Each row of a before or after table is a point. The points were changed in one or more steps. Then noise was added and the rows were shuffled. The steps act on columns, c1 being the first. Name the steps. A step turns or swaps two columns, mirrors them in a line or flattens them onto one, adds a multiple of one to another, or multiplies or shifts one. Angles are multiples of 10 degrees, from the lower column toward the higher: turns from -170 to 170, lines from 10 to 170 but not 90. Use the fewest steps. Two steps may share a column if one is a turn and the other turns, adds or multiplies; they go together, in the order done. Otherwise the lowest column goes first.

Before (14 x 3):
[[ 11 -52 -30]
 [ 18   6  95]
 [ 12  38  34]
 [  3 -35   3]
 [-14 -39 -33]
 [ 24  47 -25]
 [-28 -41  29]
 [-79  27   7]
 [  2  41 -11]
 [-17  92 -28]
 [ -2 -42 -35]
 [ 14  -6 -14]
 [ -6 -35 -12]
 [  1 -58  18]]
After:
[[ 14  -7  57]
 [ 74   1  65]
 [ -1   9 -64]
 [-14  -8   9]
 [-40 -41 -20]
 [ -9 -44 -26]
 [-27  -2 -31]
 [ 17  47  23]
 [-43   3 -44]
 [ 82  -1 -28]
 [ -9 -20 -23]
 [-12  96 -18]
 [-25 -46 -20]
 [ 23   3  37]]
Steps: turn c1 and c2 by -140 degrees; turn c2 and c3 by -110 degrees

Before:
[[-38  -8  37  52 -62 -27 -12 -14]
 [-28  10  21   4  -8  50  36  16]
 [  8   3 -16 -29 -42  13  64 -42]
 [ 30  36 -19   0 -22 -29 -25  25]
 [-73 -29   6   0  34  20 -35 -47]
 [-23  -9  10  54   2 -28  16  24]
 [  7  46  18 -19  38  49  -3 -52]
 [-19 -45  16   6   7  48   5 -38]
 [ -4  21  95   6 -33 -14  40  40]]
After (9 x 8):
[[-30   8  18  -8  13 -47  34  12]
 [-28  -8  -8   9  18  28  19   1]
 [ 15   2  -5   0 -53 -12  62  25]
 [-49 -12  13  -4 -40  26  -7  51]
 [  8  50  24  -8 -39 -52  -7 -54]
 [ 42  38 -23   1  19  35 -24  26]
 [-11  22  87 -28  32  16  35  48]
 [-98 -33   8  -9 -24 -19 -34 -49]
 [-21 -45  10   0 -36 -50   2 -14]]
Steps: multiply c1 by 1.3; flatten c3 and c4 onto the line at 160 degrees; turn c5 and c8 by -70 degrees; multiply c6 by -1

Before (14 x 14):
[[ 22  28  19  -2   0  -9   9  35 -11 -23   6   6  37  14]
 [ 12  -8  26 -14 -33  46 -27  37  41 -39 -16 -32  -3 -10]
 [  4  44   0 -14 -11  45  34  46   8  27 -18 -58 -11  21]
 [ -8 -22 -18  11 -20 -22  32  24  50  -5  59   5  -5  -1]
 [  6  -7  -8 -54  23  35 -27  -1 -13  13  28   5  -3  15]
 [ -4  37  55   5  30 -11  24  -4  43  -6 -12  19  44  39]
 [-38   3  13 -37 -39  28   6   8   6  28   2 -16 -21  42]
 [-26   9  31   4   5  38  -5  32 -11  -3  57 -22  41  -7]
 [-41  -1 -15 -51  21  -6  39  -7  -5 -43 -11   2 -15  37]
 [ -8  22  -9 -26 -32  -9  34  -3 -16  -1 -14 -39 -33 -20]
 [  0  -3  50 -21   6  34   6  -2 -11 -44  -7 -53 -32  27]
 [-19  -2  25  23  -7  15 -30  20  29  21   1 -60  -8  16]
 [-50 -14  37 -37  17 -13  23  19  -9   7   9   3  -1  16]
 [-19 -33  21 -29 -37 -23  11  -8  37  19  27 -30  20  20]]
After:
[[  3  47  23 -16  20 -51  37  44  11 -23 -17 -59 -58 -72]
 [-19   0   5  22  13 -15 -28  22  31 -14   1 -58 -57  -7]
 [  2  -3  60 -19 -16 -42   5  -3  -8  40  -8 -54 -82  -6]
 [ 16  -7   9 -11  14 -38 -28  37  42  46 -18 -30 -52  40]
 [ -2  38  69  -1 -29  -2  20  -9  46  -6 -13  20  -6 -97]
 [ 24  31  23  -3  -3   6   5  35  -8  18   8   8 -12 -56]
 [ -7 -19  10  10  16  21  31  22  55  12  59   6 -53  25]
 [-38   1  15 -43  49 -41   7   8   6 -12   3 -16 -68 -32]
 [-23 -29  31 -25  43  15   9 -11  36  -4  27 -28 -30  21]
 [-41  -1  13 -49 -32 -10  39  -6  -4  33 -11   2 -66 -34]
 [ -9  21  14 -28  27  15  32  -5 -16  14  -8 -39 -81 -14]
 [-49 -13  49 -39 -12   4  26  16 -12 -12   7   2 -50   3]
 [-28  10  27   4  -4 -30  -4  33 -14   4  58 -20 -10   7]
 [  4  -4 -24 -53 -20 -39 -29   2 -11 -19  31   0 -51  10]]
Steps: turn c6 and c14 by 160 degrees; add -1.5 times c2 to c14; add 0.7 times c7 to c3; turn c5 and c10 by -160 degrees; shift c13 by -50

Before (13 x 32):
[[-23  -2  -7  12  -4  24  -9  29 -18  21 -14  16  16 -27 -25   0  -5 -25
   -7   4  16   3   4   5 -26   2 -17  13   3   4   3  23]
 [-25 -21  -9   8  52  20   8 -24  19 -18 -17  41 -30   4  -1   5   7  -9
   11 -34 -18  26  -2   6 -14  16 -12  33  11  -3 -18  -4]
 [ 15  33   0 -14   1  19 -16  37 -19   1  12  22   2  -1 -26 -19   2 -32
  -38 -22  18  -1 -33 -45  -4 -22  -1  -9  18   7 -18  -9]
 [-12 -26 -30   5  15  14   0 -18  30 -17 -22 -18  -3  -5 -12  29  -8   1
  -11  20 -18 -17  -5   5 -23  16  10  15  13  -6  26   7]
 [ -7  21   0  20   9   1   1  31  13  -9  34  17 -14  21 -21  14 -13 -21
  -21 -31   5 -17  -7 -22 -12  26  -1  35   5   7  35  -6]
 [ -7  21  12  -3  48 -16  21 -20  -8  16  -4  34 -31  -9  -7   6   5   1
  -24  -8  -6 -15  -8   8  25  21   9 -17  20  17  -6  10]
 [-26  22  -2   7   6   6 -22 -24   1  10  -7   5  13 -22   2   3   0   8
   17 -26  -9  19  19 -16   7  24  31  29   5 -12  17  17]
 [ -2  15 -12  -4   1 -17 -15  25  13 -25  27  34 -27  -1   9  41   6 -11
   13  -8  -6 -15   8 -26 -20 -18  14  32  -8 -26 -16 -31]
 [ 10  28   9  20   8  23   5   4 -23  26  14  -7 -31  19   9   0  -8 -26
  -25  -2   3  10  -5   3 -11 -22  24 -20 -14   4   9 -12]
 [ -1  35 -32  36  19  -3  27  -3  21   1 -10  30  20 -28  12  29 -40  13
    7   3  11   1 -12 -26   6  12  16 -23 -30 -19  -3 -34]
 [ -1  -6   8  42  49   0 -36 -27 -29 -19   6  21  31  24 -30  16  10  -7
    5 -33 -15  18  10 -16  16   4  23 -25 -38   5  32  -6]
 [ 15 -26 -29   0   7  21  12  -6 -23 -10  22   4  15 -21  10 -19 -15  -6
   -1  13  16 -25  20 -18 -24   8  26  33  -7 -28  34 -13]
 [-10 -25  20   2  38   4   0 -21   3   7  17  26 -23 -23  -7   3 -43 -27
  -41  -4   9 -24   7  10 -20   9 -20  18  19  29 -20 -20]]
After, 13 rows:
[[ -1  16   3  10   1 -17 -13  25  -9 -25  26  33 -27   3   9  41   5 -15
   14  -9  -7  15   8 -25 -20 -17  14  33 -20  25 -17 -32]
 [ -7  21   5  -6  49 -16  22 -20  -2  16  -4  34 -31 -10  -8   7   3  12
  -23  -7  -6 -23  -8   7  26  20  11 -16  50   4  -6  11]
 [-25 -22   2   8  51  20   7 -25  -9 -18 -16  41 -30  17   1   6   7 -12
   11 -34 -19  16  -3   5 -13  17 -13  34  27 -21 -18  -4]
 [-11 -25 -16  12  14  14  -1 -18 -24 -16 -22 -18  -4  18 -12  29  -8 -25
  -10  21 -18  -3  -5   5 -22  16  10  15  31  18  26   7]
 [ 15 -26  -9 -24   8  22  13  -6   0  -9  22   4  16 -19  11 -19 -14 -28
   -2  14  15   9  20 -19 -24   8  26  33 -17  37  34 -13]
 [ -2  35 -27 -25  19  -2  27  -3 -35   1 -10  30  20  26  12  29 -40 -21
    7   4  12  17 -12 -25   5  11  16 -23 -74   9  -3 -34]
 [-24  -1  19 -32  -4  23 -10  28  -9  20 -14  17  17 -11 -26   1  -5 -18
   -8   5  15  -1   4   4 -26   1 -18  12   7  -4   3  23]
 [-27  22  -9 -15   6   8 -22 -23 -18   8  -7   6  12  -4   1   3   0   0
   18 -26  -9  21  18 -15   6  24  30  30  12 -10  17  17]
 [-11 -25  33 -12  36   3   0 -21 -20   7  17  25 -23  -7  -7   3 -42   3
  -42  -5   9 -38   6  10 -20   8 -20  18  47   5 -20 -19]
 [  0  -7  11 -33  48  -1 -36 -26  37 -20   6  21  32  28 -30  16  10   3
    5 -33 -16   5  10 -16  17   5  23 -24 -95 -18  32  -6]
 [  9  27  27 -18   7  23   5   3  30  25  14  -6 -32  11   9   0  -6  -5
  -24  -1   3   2  -5   1 -11 -23  24 -18 -35 -10  10 -12]
 [ 16  32  28  -1   2  18 -17  37  11   1  12  20   1 -22 -27 -19   1 -16
  -38 -22  18  -6 -33 -43  -4 -22   0  -9  45  -2 -18 -11]
 [ -6  22  18   4   9   0   2  30   7  -9  34  18 -13  30 -21  14 -13 -11
  -20 -31   5 -15  -6 -23 -13  25  -2  36  12  10  35  -7]]
Steps: turn c3 and c18 by 60 degrees; turn c9 and c14 by -130 degrees; turn c4 and c14 by 130 degrees; mirror c22 and c30 in the line at 150 degrees; multiply c29 by 2.5

Before, 12 rows:
[[ 30  25  54  17   5  34  10 -23  38  20 -27  37 -27  26  16   9  44  30
  -10 -48   7  -7 -47  16 -10 -18  10 -24   4  -2 -22 -14   6 -12  35  -7
  -40  -6  -3  26  17 -19  -4   0   7 -31  -9   7  -8  14  23   3  30 -50
   17  27 -10 -32  32  19  13   9  -4   8]
 [-33   0  35  28 -12  -5  -8  17   7 -54  -6  19  30  16  -3 -24  28   2
   28   2 -11  21  -1 -36  12   2  12 -17 -12 -22 -22   7 -57  22 -20  -4
    2 -11   4  -3 -12  -9  19  24   0 -28  24   1  21  19  12  13   7  14
   -5 -25 -24  -4  19 -21 -13  -2 -22 -15]
 [  0  14  11   3 -15  16  -2  30  26 -38 -51 -17  -7 -16  23 -24 -12   0
  -23 -28   0  13  -5   0 -24  -9   8 -32 -23   1 -12 -34  33  10  -7  -6
  -12  -3  25  -7  -1 -17  -3  19  29   2  -5 -19  12 -13  23  27   5  -8
   -1 -26  -3  -5  22  17  19  24 -11   0]
 [-24  -9   8  -7  -8   2   4  40 -20  -7  17  -9  17 -10  18 -16  19 -11
   -4  11  16  39 -22   5 -21  27  16 -29   6 -11  -6   1  14 -11  -7 -17
  -16 -12  17 -23   3 -15 -18  14  17   4  10  16   6 -27 -20  -2  -2 -32
  -14  20  10 -18  -4 -21 -16  -3 -11  10]
 [  8  11  19  -9  -1  11  -5 -26 -17  -6   9  12  11   7 -12  19 -16  -9
    3   2 -21 -13  14 -15 -23 -16  -7 -14  -8  -6 -10 -11 -13 -22 -35 -31
   -4  -8  19  25  -7  -8 -44   5  -1 -14  10  34 -15   8  17  -3  11 -18
   -6 -25  22  -5 -11  21  -1  -8  -5  -3]
 [ 12  47   5 -27  19   6  -6  -4  -2   3 -11 -52  11 -14 -20  26 -11  11
   13  -2  17  -6  29 -32  -4   3  20   8  18 -18   4  -9   0  10  29   4
  -29  -3  -4  21   4  12 -23 -10  -9  15  32  -7 -31  -4   9  -6  45 -20
  -16  20  -9 -12 -24 -30   3  29 -33  20]
 [-19  13  14 -21  -3   3 -13 -27  19   5  11   5   1  17 -24  34   2  -4
  -12  28  24  -3   0  27   0 -32   5  -4  14 -23   2  -1  24  46  -1  10
   21  12  -8  11  -8   9 -11  -9   9  64  21   4   7   3  -6  13  48  11
   -2   2   0  -6  -5  40  23   8 -35 -10]
 [-13  12  44  -4 -31  14   3  21  15 -19 -24  -2 -17  24 -29 -39 -11 -15
    3 -18 -32 -12   8  19 -19   6 -16   0  21  -4 -26  -1  39   4   4  -7
    8 -22  -6  11  10  -8   3   5  28  -2 -26 -14  19  -8  -4   3 -21 -24
  -26  42  -9 -45  -4  -9   3  -1  -5   2]
 [ 12  25 -19 -25   2  24 -25 -33 -28  33 -21   5  -2   5 -15 -25 -13  14
   15 -27  30   7 -31  21 -27   7  -2  -6  -2 -24 -17 -18   4  -9  17   4
   24  -6  19   7 -11  -5   9  11  17  23  21 -12 -30 -21   6   4  -7 -22
   -9 -12  13   1 -26  28  42  24 -18   1]
 [-36   0   0  14 -20   5 -16   5  34 -12   6  -4 -10  33   7 -15  14   6
   19 -19 -25 -13  -7  15  34   1   9 -25   0  -9  14 -35  -4  26 -15 -13
    4  13  26  17   5  32   8 -25  34  26 -25  20  -4   2  -5  22   7  -1
  -18 -27  17   4  41  -2  28  33   4  -9]
 [-16  32  11 -33 -20   7  19 -19   9 -11  25 -10 -22   8  24   7   5   7
  -16 -13 -26 -16   5  -4  -9  -4 -18 -38  -9  34 -16  -5  33  20  -6 -14
   24 -16  17 -10 -21 -12  16 -27 -42  18 -21  17 -21   1 -13   8  22 -33
   23  -6 -11   6 -22  28 -11  22 -22 -20]
 [ -2  24   2  -2 -11   3 -26  -6  -4 -16 -16  13 -22   2  13  24   8   8
    4 -14  11  -4  -8  -1  -2  39   2  -3 -10   6 -11  35  17  -2 -23   7
   -9 -28  -8  18  -4  11  -5 -30   9  11 -10   6 -35  -1 -28  -1  24 -36
  -22 -36  14 -18   9 -10  -1  16  -1   5]]
After:
[[ 29  25  55  17   5  34  10  -8  38  20 -27  38 -27  27  15   8  43  30
    4 -48  21  -7 -46  17 -11 -18  10 -23   4  30 -22 -14   7 -13  34  -6
  -40  -7  -2  25  17 -19  -4   0   7 -31 -10   8  -8  15  23 -52  29 -49
   19  27 -10 -31  23  19  13   8  -4   7]
 [ -2  25   2  -2 -11   3 -26   2  -4 -16 -16  13 -22   2  14  26   8   8
    3 -15  33  -4  -8  -1  -2  39   2  -3  -9   5 -11  35  17  -2 -23   8
  -10 -28  -8  17  -3  12  -5 -30   8  11  -9   6 -34  -1 -29 -37  24 -36
  -22 -36  15 -18  12 -11  -1  17  -1   5]
 [ 13  25 -20 -26   3  23 -25  15 -28  33 -20   4  -3   6 -15 -25 -14  13
  -11 -26  90   6 -31  21 -28   7  -2  -6  -2  30 -17 -17   3 -10  17   4
   24  -6  20   7 -12  -5   8  11  17  23  21 -12 -30 -21   6  10  -6 -22
  -13 -12  14   0 -36  29  42  24 -19   1]
 [  6  10  19  -9  -1  12  -5  16 -17  -6   9  12  11   7 -13  19 -16  -8
   -1   1 -64 -13  14 -15 -23 -16  -7 -13  -7  21 -10 -11 -12 -22 -35 -32
   -5  -8  19  25  -8  -8 -44   5  -1 -15  10  35 -16   8  17 -22  11 -18
   -6 -25  22  -5 -12  21  -1  -8  -5  -2]
 [  9  47   5 -27  18   6  -5   4  -3   2 -12 -52  11 -15 -20  25 -11  11
   -7  -2  51  -6  29 -32  -5   4  19   8  18   2   5  -9  -1   9  28   4
  -29  -3  -3  21   4  13 -24 -10 -10  15  32  -7 -30  -4   9 -77  45 -20
  -19  19  -9 -13 -30 -30   2  29 -32  20]
 [-26  -1  -1  13 -20   5 -16 -31  34 -12   7  -4 -10  33   7 -15  14   6
  -12 -19 -75 -13  -7  15  35   0   9 -26   1  13  15 -35  -4  26 -15 -13
    4  13  27  18   4  32   8 -24  34  26 -25  20  -4   2  -6  23   6  -2
  -24 -27  17   4  25  -2  28  33   5  -9]
 [-14  13  14 -20  -2   2 -13   0  19   5  11   5   1  17 -24  34   2  -4
   11  28  72  -4   0  28   0 -32   5  -4  13  31   1  -1  23  46  -1  10
   22  12  -7  11  -8  10 -11  -9   9  64  21   4   7   2  -6 -53  48  11
    3   2   1  -5 -18  39  23   8 -35 -10]
 [-23  -9   8  -7  -8   1   4 -24 -20  -7  17  -9  17 -11  18 -16  19 -11
    9  12  47  39 -21   4 -21  28  16 -29   6 -32  -6   1  14 -11  -8 -16
  -16 -12  17 -23   3 -16 -18  13  18   4  10  16   7 -27 -20   9  -3 -32
  -11  20  10 -18 -10 -21 -15  -2 -11  10]
 [-12  12  43  -3 -31  14   3 -11  14 -19 -24  -2 -17  24 -29 -39 -12 -15
    7 -18 -96 -12   8  19 -19   6 -16   0  20 -17 -26   0  40   4   4  -7
    7 -22  -6  11  11  -8   3   6  27  -1 -27 -14  19  -7  -4  38 -20 -24
  -25  43  -8 -44  -5  -9   3  -1  -7   2]
 [-12  31  11 -34 -20   7  19  45   9 -11  24 -10 -22   8  25   7   5   7
    7 -13 -78 -16   6  -5 -10  -4 -17 -38  -9  -3 -16  -5  33  21  -7 -14
   24 -17  18 -10 -21 -12  16 -25 -43  18 -21  18 -21   1 -12 -19  22 -33
   27  -6 -11   6   5  28 -11  23 -22 -20]
 [ 10  14  12   3 -15  17  -2 -26  26 -37 -51 -17  -6 -15  24 -25 -11   0
   22 -28   0  14  -6   0 -24  -9   7 -32 -24 -19 -13 -33  33  11  -7  -5
  -11  -3  25  -7   0 -17  -3  19  28   2  -5 -19  12 -11  23  18   4  -8
    7 -26  -4  -5  18  17  20  23 -12   0]
 [-26   0  34  28 -12  -5  -8 -34   7 -53  -5  19  30  16  -4 -24  27   2
  -24   2 -33  20   0 -36  12   2  12 -17 -11   0 -22   8 -57  22 -20  -5
    2 -11   5  -3 -13  -9  19  24  -1 -28  25   2  21  19  12  13   7  15
  -15 -25 -23  -3   0 -21 -13  -3 -23 -16]]
Steps: turn c1 and c52 by -20 degrees; add -1.5 times c53 to c52; turn c30 and c59 by 40 degrees; turn c8 and c30 by -120 degrees; mirror c19 and c55 in the line at 100 degrees; multiply c21 by 3
